Each row is a point. Two turns around zero, p and q, are shown by what they do to some points. Write where each new point lands after one turn and then the other. Backwards means that the second turn is done in reverse. Each puzzle has new turns, and all numbers are rounded.

Turn p:
[ 0.13  0.37 -0.28] -> [-0.01  0.46 -0.14]
[-0.48  0.19  0.16] -> [-0.52 -0.05  0.15]
[-0.09 -0.41  0.07] -> [ 0.07 -0.42 -0.06]
[ 0.44 -0.15  0.05] -> [0.46 0.00 0.05]
Turn q:
[ 0.41  0.64 -0.12] -> [ 0.35  0.05 -0.69]
[-0.04 -0.34  0.19] -> [ 0.02 -0.09  0.38]
[-0.07 -0.07  0.11] -> [0.01 0.06 0.14]
[-0.51 -0.19  0.01] -> [-0.38  0.24  0.31]
[ 0.21 -0.05 -0.19] -> [ 0.00 -0.26 -0.13]
Where do these land?
q, then p backwards: [-0.19  0.41  0.36] -> [ 0.38  0.37 -0.22]
p, then q backwards: [ 0.05 -0.32  0.32] -> [ 0.29 -0.34  0.07]
p, then q backwards: [ 0.38  0.08 -0.50] -> [0.10 0.60 0.16]
q, then p: [ 0.04 -0.31 -0.09] -> [-0.01 -0.31  0.08]
q, then p: [-0.28  0.14 -0.09] -> [-0.29  0.15 -0.03]

Turn p:
[ 0.05  0.31  0.27  0.10  0.10 -0.24] -> [-0.11  0.19 -0.09 -0.37  0.05 -0.24]
[ 0.16 -0.29  0.21  0.38  0.19  0.00] -> [-0.03  0.21 -0.01  0.31  0.18 -0.40]
[-0.16 -0.11 -0.93  0.29 -0.52 -0.14] -> [ 0.05  0.40 -0.21  0.45 -0.56  0.74]
[-0.20 -0.14  0.10 -0.61  0.18 -0.16] -> [-0.15 -0.65 -0.08 -0.14 -0.15 -0.08]
[-0.26  0.43 -0.08 -0.03  0.13  0.14] -> [-0.28  0.04  0.18 -0.30  0.11  0.28]
[ 0.53 -0.12  0.24 -0.01  0.10  0.32] -> [ 0.39 -0.06 -0.02  0.10  0.50 -0.21]
[-0.11 -0.09  0.18 -0.11 -0.18  0.08] -> [ 0.13 -0.12  0.21 -0.03 -0.13 -0.08]
Turn q:
[-0.04  0.26  0.37  0.16 -0.10  0.12] -> [0.02 0.21 0.21 0.20 0.32 0.15]
[ 0.27 -0.02  0.05  0.07 -0.45  0.44] -> [ 0.29  0.20  0.00 -0.30  0.14  0.49]
[-0.11  0.49  0.05 -0.09  0.18  0.17] -> [-0.25 -0.16 -0.03  0.33  0.27  0.23]
[ 0.12 -0.18  0.06 -0.92  0.27 -0.08] -> [-0.82 -0.04 -0.26 -0.46 -0.07 -0.13]
[ 0.30 -0.17 -0.14 -0.08 -0.03 -0.25] -> [ 0.07  0.08 -0.31 -0.20 -0.09 -0.22]
[-0.50 -0.08 -0.26  0.39  0.05 -0.39] -> [ 0.23 -0.11  0.19  0.46 -0.47 -0.31]
[-0.04 -0.30 -0.13  0.48  0.08 -0.01] -> [ 0.46 -0.18  0.20 -0.02 -0.11 -0.22]
Where do these land?
q, then p: [ 0.39  0.45 -0.19 -0.36  0.12  0.07] -> [-0.38 -0.11  0.00  0.39  0.08  0.47]
p, then q: [-0.30 -0.28 -0.04  0.34 -0.42  0.23] -> [0.29 0.43 0.18 0.17 0.40 0.15]
q, then p: [-0.16 -0.35 -0.12  0.14  0.36  0.15] -> [ 0.20 -0.24 -0.07  0.15 -0.22 -0.40]
q, then p: [-0.02 -0.27  0.16 -0.33  0.28  0.24] -> [-0.16 -0.47  0.18 -0.04 -0.21 -0.15]
p, then q backwards: [-0.27 -0.25 -0.18 -0.20 -0.30 -0.03] -> [-0.39 -0.04 -0.36  0.06 -0.08  0.08]
p, then q backwards: [-0.16  0.59  0.07  0.37 -0.12 -0.17] -> [ 0.12 -0.32  0.36 -0.36 -0.43 -0.03]
q, then p: [ 0.52  0.11  0.31  0.04  0.08 -0.49] -> [-0.47  0.11 -0.55 -0.24  0.03  0.17]

Turn p:
[ 0.40 -0.12  0.17  0.65  0.00  0.39  0.23 -0.05 -0.52] -> [ 0.65  0.53 -0.12  0.31 -0.07 -0.26  0.17  0.22  0.37]
[ 0.78 -0.39 -0.02  0.04  0.49  0.35  0.40  0.50 -0.26] -> [ 0.92  0.15 -0.34  0.16  0.32 -0.02  0.58 -0.39 -0.11]
[-0.36 -0.22 -0.04 -0.31 -0.37 -0.37  0.02 -0.02  0.18] -> [-0.49 -0.25 -0.03 -0.11  0.09  0.47 -0.11  0.02  0.17]
[ 0.20  0.12  0.25 -0.13 -0.02  0.61  0.16  0.19  0.06] -> [ 0.50 -0.23 -0.24  0.12 -0.42 -0.03  0.07 -0.01 -0.15]
[-0.21  0.19 -0.24 -0.32 -0.23 -0.17 -0.40 -0.06 -0.06] -> [-0.32 -0.13  0.09  0.03  0.16  0.13 -0.49  0.11 -0.25]
[-0.35 -0.15  0.01 -0.15  0.39 -0.10 -0.06 -0.13 -0.11] -> [-0.14 -0.08  0.20 -0.24  0.22  0.02  0.25  0.30 -0.19]
[ 0.37  0.04  0.44  0.29 -0.05  0.03 -0.18 -0.04  0.02] -> [ 0.25 -0.10  0.21  0.30 -0.10 -0.33 -0.02 -0.11  0.34]
[-0.02 -0.03 -0.25 -0.05 -0.12 -0.12 -0.03 -0.41  0.32] -> [-0.46  0.15  0.16  0.16 -0.16  0.14  0.04 -0.13 -0.11]
[-0.63  0.18 -0.22  0.26  0.06 -0.10 -0.32  0.19  0.22] -> [-0.19  0.11  0.34 -0.66 -0.10  0.01 -0.36  0.06 -0.06]
[-0.19  0.38 -0.09 -0.29 -0.16 -0.50  0.18 -0.17  0.15] -> [-0.69 -0.16 -0.28 -0.08  0.05 -0.11 -0.13 -0.06 -0.02]
Turn q:
[-0.49  0.10 -0.27 -0.07  0.06  0.15  0.15  0.13 -0.08] -> [-0.12 -0.25  0.15 -0.30 -0.30  0.25  0.23  0.03 -0.06]
[ 0.20  0.21 -0.14  0.01  0.28 -0.13  0.02 -0.13  0.26] -> [-0.27  0.02 -0.22 -0.20  0.23 -0.23  0.01 -0.12  0.04]
[ 0.07  0.19 -0.18  0.54 -0.69 -0.17 -0.28 -0.02 -0.01] -> [ 0.05  0.25  0.19  0.05 -0.48 -0.23 -0.65 -0.32 -0.19]
[ 0.08 -0.34 -0.21 -0.20 -0.01 -0.26 -0.24  0.47 -0.13] -> [-0.02 -0.25 -0.41  0.46 -0.24  0.13  0.05 -0.02 -0.21]
[ 0.17  0.20  0.23 -0.13  0.32  0.13 -0.17  0.24 -0.24] -> [ 0.07  0.24 -0.37 -0.07  0.13  0.21  0.07  0.35 -0.08]
[-0.49  0.12 -0.28 -0.08  0.32 -0.26 -0.36 -0.27 -0.31] -> [ 0.14 -0.12 -0.30 -0.39 -0.13  0.47  0.12 -0.52  0.08]
[-0.31  0.07  0.40  0.06  0.03 -0.16  0.42 -0.16 -0.06] -> [ 0.36 -0.13  0.37 -0.26  0.29 -0.02  0.14  0.01 -0.20]
[ 0.17 -0.40  0.06  0.39  0.27  0.39  0.04  0.01  0.24] -> [-0.16 -0.28  0.05  0.09  0.23 -0.02 -0.37  0.37  0.43]
[ 0.17 -0.41 -0.03 -0.17  0.35  0.40  0.14  0.10 -0.10] -> [-0.23 -0.17 -0.04  0.27  0.24  0.31  0.15  0.37  0.28]
[ 0.10  0.14  0.27 -0.11  0.17  0.07 -0.26  0.01  0.44] -> [ 0.11  0.10 -0.30 -0.13  0.06 -0.40  0.09  0.18  0.27]
[ 0.15 -0.01  0.35 -0.04 -1.46 -0.03  0.16 -0.25 -0.10] -> [ 0.44  0.65  0.93  0.62 -0.44 -0.43 -0.12 -0.25 -0.24]
[ 0.18  0.13 -0.19 -0.21  0.36 -0.14  0.38 -0.14  0.11] -> [-0.38 -0.07 -0.05 -0.13  0.42 -0.07  0.29 -0.11 -0.11]
Where do these land?
q, then p: [ 0.11  0.05  0.30 -0.45 -0.34 -0.19  0.27 -0.33  0.05] -> [-0.16  0.05 -0.27  0.09  0.01 -0.59  0.34 -0.01  0.27]
q, then p: [-0.80 -0.29  0.15  0.21  0.61  0.26  0.27 -0.37  0.00] -> [ 0.34 -0.60  0.13  0.19 -0.18  0.49  0.72 -0.26 -0.25]
p, then q: [ 0.01 -0.23  0.01 -0.04  0.08 -0.62 -0.50 -0.05 -0.07] -> [ 0.41 -0.29 -0.27 -0.33  0.35  0.04  0.08  0.21  0.31]
q, then p: [ 0.41  0.27  0.20 -0.11 -0.14  0.01 -0.17  0.03  0.26] -> [-0.30  0.09 -0.14 -0.21  0.20 -0.32 -0.26 -0.20 -0.01]
q, then p backwards: [ 0.14  0.16  0.02  0.23 -0.15  0.14  0.00 -0.21 -0.31] -> [-0.08 -0.11 -0.37  0.22 -0.15  0.00 -0.24  0.02 -0.01]
q, then p: [-0.45 -0.26  0.08  0.64  0.13 -0.20  0.30 -0.17 -0.02] -> [ 0.28 -0.41  0.50  0.39  0.24  0.22  0.31  0.08 -0.03]
p, then q: [ 0.07  0.11 -0.31 -0.26 -0.41  0.19 -0.27  0.32  0.20] -> [ 0.06  0.35 -0.07  0.15 -0.21  0.32 -0.23 -0.12  0.48]
q, then p: [ 0.34  0.09 -0.40  0.27  0.13  0.09  0.20 -0.07 -0.03] -> [-0.09 -0.11  0.30 -0.35 -0.01  0.01 -0.10  0.40 -0.16]
p, then q backwards: [ 0.28 -0.42 -0.14  0.14  0.11  0.05 -0.30  0.42 -0.11] -> [-0.12 -0.12  0.41  0.08 -0.02 -0.20  0.05 -0.46 -0.35]
q, then p: [-0.10  0.51  0.10 -0.62 -0.04  0.26  0.21  0.43  0.02] -> [ 0.05 -0.05 -0.92 -0.27  0.05  0.03 -0.09  0.06  0.14]
